Each row of a before or after table is a point. The points were changed in one or more steps. Then noise was added and the rows were shuffled. The steps act on how far a point lies along the listed directions, d1 being the first. Name the steps. A step turns or swaps two directions, mirrors them in a line or flattens them onto one, adds a multiple of one to another, or multiplies one. Angles are multiples of 10 degrees, from the lower direction toward the higher: turns from -170 to 170, lines from 10 to 170 but not 90. Use the fewest steps. Two steps may share a direction if one is a turn and the other turns, adds or multiplies; they go together, in the order done. Otherwise the lowest direction goes first.

Directions:
(1): [  9.9 -27.7  -6.3]
(2): [-23.7  -4.3 -18.1]
(3): [ 15.8  10.9 -23.2]
Before (11 x 3)
[[ 7.8 -3.5 -0.7]
 [-0.4  2.8  4.6]
 [ 4.4  2.1 -0.2]
 [-3.0  2.9 -4.6]
 [-0.3 -3.5  2.6]
 [-9.7 -3.0 10.2]
 [ 4.3  2.2  1.0]
 [ 1.6  4.0  2.3]
 [ 1.6  4.1  2.3]
 [ 5.1 -6.5 -3.2]
 [ 4.7 -0.8 -1.2]]
After (11 x 3)
[[  6.9   5.1   3.9]
 [  5.4   0.4   8.9]
 [  6.1  -2.7   7.5]
 [  6.8   4.3   7.8]
 [-13.1  -0.7  -5.6]
 [  4.6  -1.9  -1.1]
 [ -0.9 -14.1  -4.4]
 [ 14.3   7.7   5.0]
 [  8.5   3.7   8.9]
 [  5.0   0.5   8.5]
 [  5.9   5.9  -3.8]]
Steps: turn d1 and d3 by 90 degrees; multiply d2 by 3

Directions:
(1): [ 21.3  19.0  21.5  -7.4 -24.0   3.7  22.0  -4.0]
(2): [ 25.9  -3.1   0.7  37.5  -3.3  -4.4 -15.0  -8.6]
Before (12 x 8)
[[ -4.1  -9.0  -7.6   4.0   8.0  -1.5 -13.5   4.3]
 [  4.8  -1.0  -0.6   3.2   3.0  -3.9  -4.2   0.5]
 [  0.7  -1.1  -1.0   7.3  -1.9  -0.9  -5.5  -1.5]
 [ -2.1   0.2   0.3  -3.6   1.2  -0.4   3.6  -2.7]
 [  7.7   2.3   2.8   8.3  -5.4   0.5   0.5  -2.8]
 [  6.1   1.5   3.0   6.4   0.2  -0.7   2.1  -3.4]
 [  0.1   0.1   1.2   0.5   2.7  -1.8  -1.5  -1.2]
 [  1.7   2.7   0.9   4.1  -3.3   2.3   2.9   0.3]
 [  5.8   2.4   4.4   5.1  -1.5   0.1  -1.4  -6.4]
 [ -3.8  -1.2   1.7  -1.6   3.3   2.2  -0.1  -0.3]
 [ -6.1  -0.4  -1.9  -7.0   1.8   1.7  -0.1   1.0]
 [-13.9  -8.4 -10.2  -7.5  11.1  -2.1  -6.1   5.2]]
After (12 x 8)
[[  3.4  -1.2  -1.0  10.6  -2.5  -1.4  -7.0  -2.0]
 [-18.2  -8.1 -10.2 -13.2  11.6  -2.0  -4.3   6.5]
 [ -4.6  -0.8   1.8  -3.0   3.6   2.9   0.2  -0.2]
 [ -9.4   0.1  -2.1 -11.4   1.9   2.3   1.6   2.5]
 [ -3.0  -9.1  -7.6   5.6   7.8  -2.0 -14.6   4.4]
 [  8.5   1.8   4.2   8.6  -2.1  -0.3  -2.7  -7.4]
 [  2.6   2.6   0.3   6.0  -3.6   2.5   2.5  -0.2]
 [  0.5   0.0   0.9   1.0   2.6  -1.6  -1.9  -1.2]
 [  6.8  -0.7  -0.9   6.2   2.8  -4.5  -5.1  -0.4]
 [  8.4   1.2   3.0  10.2  -0.1  -1.3   0.5  -4.4]
 [ -3.9   0.3   0.4  -5.7   1.2  -0.1   4.6  -1.9]
 [ 10.8   2.2   2.6  13.1  -5.9  -0.3  -1.3  -3.9]]
Steps: multiply d2 by 1.6
